Each row of a before or after table is a point. The points were changed in one or more steps. Then noise was added and the rows were shuffled. The steps act on columns, c1 being the first. Name the steps. A step turns or swaps two columns, mirrors them in a line or flattens them onto one, adds a multiple of one to another, or multiplies or shifts one. Angles are multiples of 10 degrees, from the lower column toward the higher: turns from -170 to 170, lines from 10 to 170 but not 90. Use the fewest steps. Two steps may share a column if one is a turn and the other turns, adds or multiplies; they go together, in the order done. Otherwise the lowest column goes first.

Before:
[[-0.14  0.06  0.18]
 [-0.45  0.07  0.04]
 [-0.80 -0.03  0.63]
 [ 0.37  1.08 -0.44]
 [ 0.25 -0.12 -0.29]
 [ 0.16  0.02  0.26]
 [ 0.19  0.79 -0.04]
 [ 0.52 -0.10  0.58]]
After, 8 rows:
[[ 0.30 -0.09 -0.19]
 [ 0.14  0.77 -0.13]
 [-0.03  0.03  0.00]
 [ 0.19 -0.10 -0.05]
 [-0.39  0.09  0.21]
 [ 0.48  1.08 -0.26]
 [-0.19  0.07  0.11]
 [-0.89 -0.02  0.50]]
Steps: flatten c1 and c3 onto the line at 150 degrees

Before:
[[ 0.25 -0.42 -0.11 -0.35  0.52  0.30  0.28  0.19]
 [-0.30  0.68 -0.23  0.46  0.64 -0.23 -0.30 -0.01]
 [-0.30 -0.22 -0.49 -0.50 -0.79  0.34  0.06  0.47]
 [ 0.38  0.29  0.11 -0.18 -0.29  0.46  0.11  0.00]
 [ 0.33 -0.24 -0.43  0.02  0.90 -0.56  0.44  0.18]
 [-0.22  0.06  1.25 -0.23 -0.21 -0.44  0.28  0.35]
 [ 0.44 -0.23  0.06  0.55 -0.27 -0.39 -0.28  0.28]
 [-0.71  0.12 -0.01  0.83  0.15  1.12 -0.41  0.42]
 [-0.34 -0.09 -0.34 -0.39 -0.27  0.44 -0.51 -0.16]
 [-0.72 -0.42  0.16 -0.66 -0.03  0.37  0.11  0.59]
 [-0.17  0.28 -0.45  0.12  0.48  0.70  0.23  0.30]
 [ 0.45 -0.09  0.48  0.34  0.48  0.06 -0.23  0.41]
 [ 0.04 -0.18  0.37  0.05 -0.66  0.73  0.30 -0.17]]
After:
[[-0.27  0.98 -0.25  0.52  0.60 -0.22 -0.31  0.05]
 [-0.74  0.43  0.01  0.80  0.18  1.16 -0.22  0.56]
 [ 0.23 -0.11 -0.12 -0.36  0.52  0.32  0.40  0.01]
 [-0.36  0.12 -0.48 -0.56 -0.81  0.27  0.29  0.37]
 [-0.66 -0.16  0.17 -0.70 -0.08  0.33  0.39  0.46]
 [-0.17  0.37  1.30 -0.25 -0.19 -0.44  0.43  0.15]
 [ 0.43  0.08  0.07  0.56 -0.29 -0.39 -0.13  0.40]
 [-0.32  0.26 -0.30 -0.38 -0.27  0.46 -0.51  0.11]
 [-0.18  0.59 -0.46  0.15  0.47  0.67  0.28  0.15]
 [ 0.06  0.14  0.35  0.07 -0.73  0.77  0.16 -0.34]
 [ 0.49  0.17  0.47  0.32  0.49  0.06  0.00  0.45]
 [ 0.35  0.54  0.11 -0.15 -0.31  0.47  0.11 -0.03]
 [ 0.32  0.10 -0.36 -0.09  0.88 -0.58  0.51 -0.07]]
Steps: shift c2 by 0.30; turn c7 and c8 by -30 degrees

Before, 12 rows:
[[ 0.02  0.45  0.34  0.01 -0.38  0.22  0.26  0.16  0.03 -0.26  0.48]
 [ 0.03  0.07  0.41  0.47 -0.29 -0.64 -0.43 -0.26  0.15 -0.07 -0.40]
 [ 0.39  0.42  0.06  0.44  0.27  0.32  0.47 -0.46 -0.08  0.05 -0.02]
 [-0.63 -0.28  0.17  0.06 -0.25  0.31  0.47  0.25 -0.08 -2.06  0.37]
 [ 0.00 -0.49  0.42  0.56  0.17 -0.03  0.41  0.44 -0.01 -0.54  0.15]
 [ 1.39 -0.28 -0.01  0.10 -0.14  0.03  0.41 -0.06 -0.19 -0.26  0.24]
 [-0.29  0.08  0.35 -0.30  0.13 -0.12  0.27 -0.40  0.32 -0.04 -0.02]
 [-0.33  0.26  0.11 -0.18 -0.03  0.08  0.44 -0.18 -0.86  0.05 -1.34]
 [-0.66 -0.47  0.52  0.38 -0.34  0.14  0.68 -0.22 -0.47 -0.77  0.27]
 [-0.60  0.28 -0.64 -0.08 -0.21  0.08  0.71 -0.17  0.26 -0.22  0.02]
 [-0.27  0.25 -0.86 -0.24  0.45 -0.81 -0.63 -0.27  0.06  0.22  0.31]
 [-0.56 -0.28  0.39  0.25 -0.23  0.49 -0.09 -0.27 -0.05  0.04 -0.44]]
After, 12 rows:
[[-0.70 -0.43  0.46  0.38 -0.43  0.29 -0.88 -0.18 -0.46  0.51  0.28]
 [-0.38  0.27  0.08 -0.13  0.38  0.22 -0.05 -0.12 -0.85  0.48 -1.31]
 [ 1.52 -0.27  0.00  0.11 -0.27  0.08 -0.35 -0.01 -0.21  0.35  0.15]
 [-0.30  0.27 -0.89 -0.24  0.35 -1.63  0.31 -0.18  0.11 -0.58  0.26]
 [-0.64 -0.30  0.16  0.10 -0.33  0.58 -2.08  0.17 -0.03  0.12  0.37]
 [-0.24  0.03  0.31 -0.35  0.10 -0.22 -0.05 -0.27  0.31  0.24 -0.03]
 [-0.03 -0.48  0.48  0.62  0.10 -0.09 -0.61  0.32  0.01  0.27  0.17]
 [ 0.37  0.43  0.07  0.32  0.26  0.62 -0.01 -0.33 -0.08  0.56 -0.03]
 [ 0.00  0.41  0.34 -0.05 -0.56  0.43 -0.33  0.11  0.05  0.31  0.50]
 [ 0.01  0.11  0.44  0.46 -0.17 -1.30  0.03 -0.20  0.15 -0.40 -0.39]
 [-0.57 -0.25  0.45  0.28 -0.10  0.95  0.03 -0.26 -0.05 -0.11 -0.39]
 [-0.60  0.21 -0.73 -0.05 -0.22  0.05 -0.31 -0.03  0.27  0.68 -0.05]]
Steps: add -0.3 times c11 to c5; multiply c6 by 2; mirror c7 and c10 in the line at 50 degrees; multiply c8 by 0.7

Before (8 x 14):
[[-0.42 -0.04 -0.41  0.01 -0.23  0.51 -0.85  0.61 -0.16 -0.34 -0.15  0.22
   0.81  0.13]
 [-0.56  0.19 -0.72  0.01 -0.23 -0.39 -0.55  0.37 -0.12 -0.02  0.12 -0.46
   0.44 -0.13]
 [-0.68 -0.12 -0.36  0.25  0.24 -0.10 -0.60  0.43 -0.30  0.01 -0.10  0.59
   0.36 -0.17]
 [-0.85 -0.40 -0.05  0.10 -0.09  0.73 -0.09 -0.14  0.35  0.76 -0.22  1.00
   0.11  0.77]
 [-0.01  0.04  0.13  0.11 -0.01 -0.73 -0.12  0.15 -0.47 -0.43  0.87 -0.29
   0.16 -0.23]
 [-0.36  0.94  0.08  1.13  0.52  0.39  0.54  0.14 -0.45 -0.40  1.18 -0.16
   0.05 -0.42]
 [-0.26  0.03 -0.32  0.08  0.13 -0.63  0.18  0.73 -0.24 -0.15  0.26 -0.50
   1.03 -0.09]
 [-0.46 -0.50  0.23  0.49 -0.53  0.33 -0.14  0.01 -0.47  1.05 -0.19  0.59
  -0.14  0.29]]
After (8 x 14):
[[-0.51  0.55  0.56  0.25  0.14  0.50 -0.33 -0.03 -0.31  0.02  0.09  0.60
   0.36 -0.05]
 [ 0.69  0.78  0.01  1.17  0.39  1.05  0.88 -0.15  0.28 -0.44  1.17 -0.16
   0.05 -0.41]
 [ 0.09  0.05  0.04  0.06 -0.13 -0.18  0.17 -0.18  0.20 -0.40  0.94 -0.31
   0.13 -0.29]
 [-0.22  0.34  0.71  0.03 -0.34  1.11 -0.50 -0.21 -0.20 -0.14 -0.04  0.22
   0.76 -0.09]
 [-0.13  0.62  0.81 -0.01 -0.28  0.19 -0.23  0.17  0.01 -0.05  0.14 -0.49
   0.45 -0.16]
 [-0.81  0.59 -0.06  0.10 -0.15  1.30  0.24  0.07  0.12  0.84 -0.42  0.99
   0.10  0.72]
 [-0.71  0.20 -0.13  0.49 -0.66  0.92  0.20 -0.14 -0.50  0.68  0.20  0.56
  -0.18  0.66]
 [-0.09  0.24  0.70  0.08  0.06  0.01  0.49 -0.41  0.00 -0.12  0.35 -0.49
   1.01 -0.10]]
Steps: turn c1 and c2 by -60 degrees; turn c3 and c8 by -140 degrees; shift c5 by -0.10; shift c6 by 0.60; shift c7 by 0.30; turn c9 and c11 by -40 degrees; flatten c10 and c14 onto the line at 40 degrees

Before:
[[ 0.26  0.41 -0.10  0.64 -0.02  0.34 -0.44 -0.21  0.13  0.20 -0.45  0.60
   0.37  0.47  0.08  0.21  0.66 -0.15  0.21 -0.40  0.53  0.48  0.33  0.17]
 [-0.02  1.20 -0.77  0.58 -0.42 -0.63 -0.56 -0.06 -0.25  0.82  0.26  0.61
   0.15  0.09  0.54  0.07  0.53 -0.58  0.88  0.40 -0.16  0.39  0.05  0.72]
 [ 0.32  0.96 -0.17  0.36  0.01  0.16 -0.53 -0.62  0.18  0.26 -0.11 -0.66
   0.36 -0.29 -0.76  0.03 -0.48 -0.32 -0.03  0.38 -0.26 -0.17  0.27  0.70]
 [ 0.05  0.55  0.27 -0.12 -0.17 -0.64  0.67 -0.20 -0.85 -0.07  0.38  0.35
   0.50 -0.55 -0.63  0.58 -0.34  0.25 -0.08  0.71 -0.34 -0.31  0.31 -0.09]
 [ 0.05 -0.02 -0.32 -0.28  0.12  0.21  0.10 -0.64 -0.87  0.68 -0.41 -0.03
   0.54 -0.42 -0.50 -0.32  0.61  0.09 -0.02 -0.23 -0.51  0.51 -0.07  0.24]
 [-0.41 -0.15  0.15  0.57  0.81 -0.10 -0.22  0.04 -0.02  0.41  0.72 -0.21
   0.00  0.42  0.13 -0.54  0.23 -0.37  0.18 -0.43  0.19  0.38 -0.51 -0.17]
 [ 0.05 -0.12 -0.26  0.48  0.12  0.23  0.25 -0.08  0.23 -0.41 -0.46  0.26
  -0.02  0.33 -0.35  0.72  0.04  0.55  0.75 -0.45 -0.09  0.63  0.26 -0.34]
 [ 0.17  0.62  0.41 -0.33  0.23 -0.78  0.01  0.31  0.16 -0.08  0.64  0.04
  -0.55  0.30  0.30  0.47  0.23  0.47  0.75  0.55  0.40 -0.47 -0.21  0.26]
 [ 0.80  0.15 -0.51 -0.39  0.45  0.20 -0.35  0.12 -0.48 -0.46 -0.03  0.36
   0.14 -0.80  0.59 -0.29 -0.04 -0.67  0.04 -0.28  0.63 -0.57  0.51 -0.38]
 [ 0.86  0.17 -0.43 -0.64  0.51 -0.17  0.63 -0.08  0.25  0.72 -0.42  0.38
   0.40 -0.74  0.02  0.35 -0.38 -0.42  0.15 -0.33  0.47  0.13 -0.73  0.74]
 [ 0.14  0.81 -0.08 -0.50 -0.32 -0.82 -0.20 -0.42  0.42 -0.20  0.20  0.09
   0.55  0.19 -0.13  0.01  0.08 -0.21  0.03  0.78  0.15 -0.09  0.07 -0.37]
 [-0.35  0.20  0.42 -0.36 -0.03 -0.65 -0.35  0.31  0.02  0.27 -0.60  0.38
  -0.46  0.33 -0.69  0.66 -0.46 -0.44  0.38 -0.02  0.10  0.44 -0.36  0.56]
 [ 0.04 -0.14 -0.86  0.27  0.48  0.19  0.64 -0.08 -0.19 -0.35 -0.30 -0.44
  -0.46  0.09 -0.54 -0.28 -0.43 -0.55  0.75  0.23  0.22  0.38  0.57  0.75]]
After, 13 rows:
[[-0.04 -0.12 -0.89  0.29  0.50  0.19  0.64 -0.10 -0.18 -0.39 -0.31 -0.44
  -0.43  0.09 -0.55 -0.26  0.02 -0.45  0.75  0.29  0.05  0.37  0.60  0.67]
 [ 0.18  0.65  0.41 -0.36  0.19 -0.75  0.04  0.31  0.10 -0.06  0.61  0.00
  -0.60  0.25  0.33  0.46 -0.03  0.57  0.73  0.58  0.17 -0.45 -0.20  0.27]
 [ 0.18  0.96 -0.16  0.39  0.02  0.15 -0.60 -0.68  0.18  0.26 -0.12 -0.71
   0.35 -0.30 -0.74  0.01  0.00 -0.18 -0.04  0.42 -0.13 -0.16  0.26  0.67]
 [-0.24  0.18  0.48 -0.34 -0.02 -0.66 -0.33  0.31  0.06  0.28 -0.64  0.43
  -0.48  0.33 -0.68  0.63  0.02 -0.32  0.36 -0.03  0.01  0.45 -0.33  0.52]
 [ 0.89  0.17 -0.50 -0.38  0.44  0.21 -0.34  0.11 -0.46 -0.44  0.01  0.24
   0.14 -0.79  0.53 -0.28  0.05 -0.57  0.03 -0.27  0.25 -0.53  0.51 -0.38]
 [ 0.91  0.18 -0.39 -0.66  0.50 -0.14  0.66 -0.10  0.28  0.71 -0.46  0.20
   0.41 -0.74 -0.01  0.36  0.05 -0.31  0.13 -0.31  0.19  0.13 -0.71  0.75]
 [ 0.08  1.18 -0.81  0.58 -0.38 -0.61 -0.53 -0.08 -0.25  0.83  0.28  0.56
   0.13  0.13  0.54  0.07 -0.03 -0.45  0.86  0.37 -0.05  0.38  0.03  0.73]
 [ 0.34  0.39 -0.12  0.62 -0.03  0.40 -0.47 -0.25  0.14  0.22 -0.40  0.53
   0.36  0.42  0.08  0.21 -0.02 -0.02  0.22 -0.45  0.21  0.50  0.31  0.15]
 [ 0.09  0.53  0.29 -0.20 -0.12 -0.64  0.67 -0.20 -0.83 -0.08  0.42  0.36
   0.47 -0.53 -0.66  0.54  0.04  0.37 -0.14  0.72 -0.15 -0.29  0.28 -0.09]
 [-0.43 -0.12  0.18  0.52  0.80 -0.13 -0.23  0.04 -0.03  0.43  0.72 -0.15
   0.05  0.42  0.11 -0.53 -0.02 -0.31  0.17 -0.38  0.08  0.40 -0.50 -0.19]
 [ 0.14  0.82 -0.09 -0.50 -0.36 -0.88 -0.22 -0.45  0.42 -0.17  0.19  0.10
   0.56  0.19 -0.10  0.01  0.01 -0.15  0.02  0.78  0.05 -0.14  0.06 -0.37]
 [ 0.10 -0.02 -0.37 -0.31  0.12  0.18  0.07 -0.66 -0.92  0.67 -0.42 -0.02
   0.55 -0.43 -0.50 -0.31  0.04  0.20  0.00 -0.24 -0.22  0.49 -0.03  0.26]
 [ 0.09 -0.16 -0.26  0.47  0.13  0.25  0.27 -0.07  0.21 -0.38 -0.42  0.29
  -0.05  0.29 -0.33  0.74 -0.03  0.69  0.72 -0.40 -0.05  0.66  0.26 -0.35]]
Steps: turn c1 and c12 by -10 degrees; multiply c17 by 0; shift c18 by 0.10; multiply c21 by 0.4
